Each row of a before or after table is a point. The points were changed in one or more steps. Then noise was added and the rows were shuffled. The steps act on columns, c1 being the first. Write out the steps. A step turns or swaps two columns, mirrors them in a line or flattens them onto one, adds a multiple of one to another, or multiplies or shifts one. Angles are multiples of 10 degrees, from the lower column toward the higher: turns from -170 to 170, lines from 10 to 170 but not 90. Use the fewest steps. Two steps may share a column if one is a turn and the other turns, adds or multiplies; they go together, in the order done. Otherwise the lowest column goes first.

Before (11 x 2):
[[ 0.12 -0.42]
 [ 0.22  0.33]
 [ 0.09 -0.53]
 [ 0.38  0.19]
 [ 0.19 -0.01]
 [-0.11 -0.21]
 [-0.06 -0.20]
 [ 0.37  0.08]
 [ 0.00 -0.37]
 [ 0.19  0.04]
 [ 0.38 -0.52]]
After (11 x 2):
[[-0.03  0.20]
 [-0.38 -0.08]
 [ 0.13  0.41]
 [-0.58  0.28]
 [-0.18 -0.10]
 [ 0.29  0.28]
 [-0.56  0.00]
 [-0.20 -0.15]
 [ 0.00  0.37]
 [-0.43  0.06]
 [-0.02  0.21]]
Steps: mirror c1 and c2 in the line at 50 degrees

Before, 13 rows:
[[-0.07 -0.17 -0.26]
 [-0.47 -0.27  0.00]
 [ 0.03  0.03  0.04]
 [ 0.16  0.17  0.29]
 [-0.46 -0.03 -0.16]
 [ 0.23 -0.13  0.35]
 [ 0.04  0.14 -0.26]
 [-0.38 -0.34  0.00]
 [-0.24  0.05  0.32]
 [-0.03 -0.19  0.13]
 [-0.19 -0.17  0.20]
 [-0.03  0.29  0.31]
 [-0.29  0.15 -0.23]]
After, 13 rows:
[[-0.21 -0.05  0.30]
 [-0.33 -0.38 -0.02]
 [ 0.16  0.19  0.59]
 [ 0.01  0.03  0.04]
 [-0.27 -0.47 -0.01]
 [-0.18 -0.16  0.40]
 [ 0.32 -0.05  0.63]
 [-0.13  0.22  0.70]
 [ 0.05 -0.23  0.62]
 [ 0.17 -0.30 -0.43]
 [-0.03 -0.46 -0.30]
 [ 0.14  0.02 -0.51]
 [-0.17 -0.08 -0.51]]
Steps: swap c1 and c2; multiply c3 by 2

Before (11 x 4):
[[-0.23  0.01  0.30  0.27]
 [-0.05 -0.15  0.25  0.33]
 [ 0.09 -0.16 -0.09  0.01]
 [ 0.33  0.19  0.08 -0.04]
 [-0.16 -0.21  0.06 -0.18]
 [ 0.29  0.02 -0.11  0.18]
 [ 0.18  0.28  0.11 -0.13]
 [ 0.03  0.31 -0.25 -0.14]
 [-0.23  0.19  0.24  0.04]
 [-0.10  0.17  0.19  0.28]
 [-0.28  0.29  0.36  0.19]]
After:
[[-0.67 -0.11  0.26 -0.28]
 [-0.48 -0.08  0.11  0.20]
 [-0.16 -0.10  0.29 -0.32]
 [ 1.00 -0.02  0.02  0.05]
 [ 0.26  0.02 -0.01 -0.01]
 [-0.27 -0.06  0.09 -0.29]
 [ 0.55  0.01  0.01  0.13]
 [-0.85 -0.08  0.23 -0.20]
 [-0.68 -0.07  0.14 -0.02]
 [ 0.88  0.05 -0.11 -0.17]
 [ 0.09  0.12 -0.32  0.14]]
Steps: multiply c1 by 3; flatten c2 and c3 onto the line at 110 degrees; multiply c4 by -1
